Each row is a point. Each copy is the shape, with its points in the same order, turned, moved and blurred by noise. Say if it was mirrored as well.

Shape, 6 rows:
[[  5 -34  36]
 [ 21  50 -11]
 [ 23  24  -5]
 [  4 -46  26]
 [ 38 -22  -8]
 [-56  14   5]]
Copy 1, 6 rows:
[[-11  23  40]
 [-46  -7 -38]
 [-38  11 -19]
 [  4  34  41]
 [-17  39   2]
 [ 28 -33   4]]
Copy 1 is: only turned
Copy 2 (6 x 3):
[[ 30 -44  11]
 [-32  12 -34]
 [-25  -7 -19]
 [ 25 -50  27]
 [-26 -47  10]
 [ 30  36  19]]
Copy 2 is: only turned
Copy 3 (6 x 3):
[[ -2  -5  48]
 [ 55  25 -24]
 [ 36  24  -8]
 [-18  -4  43]
 [-12  33   8]
 [ 30 -60  -9]]
Copy 3 is: mirrored

Shape, 9 rows:
[[  1  -5   0 -10]
 [-19 -26   2 -22]
 [ 18   9  -6  -7]
 [-22  -6   9  -7]
 [ 11  16  12  17]
 [ 11  -7  14 -11]
 [-27 -26  -3  -2]
 [ 60 -17  -6  -5]
 [  4 -27   7  -7]]
Copy 1:
[[ -8   4   0  -1]
 [ -1  -2  30  -2]
 [-17  12 -20  -5]
 [ 11   0  10  10]
 [  1  -3 -36   7]
 [ -4  -5  -7 -15]
 [ -1 -10  24  19]
 [-51 -13 -26 -30]
 [-11 -16  10  -8]]
Copy 1 is: only turned
Copy 2:
[[ -1   8 -17  -6]
 [-16  19 -37  -8]
 [ 13  -5  -5  -5]
 [-17  23 -15   3]
 [ -1   9  24  -2]
 [  6  16  -5 -14]
 [-32  13 -30  -8]
 [ 29 -19   3 -51]
 [-10  16 -17 -27]]
Copy 2 is: only turned
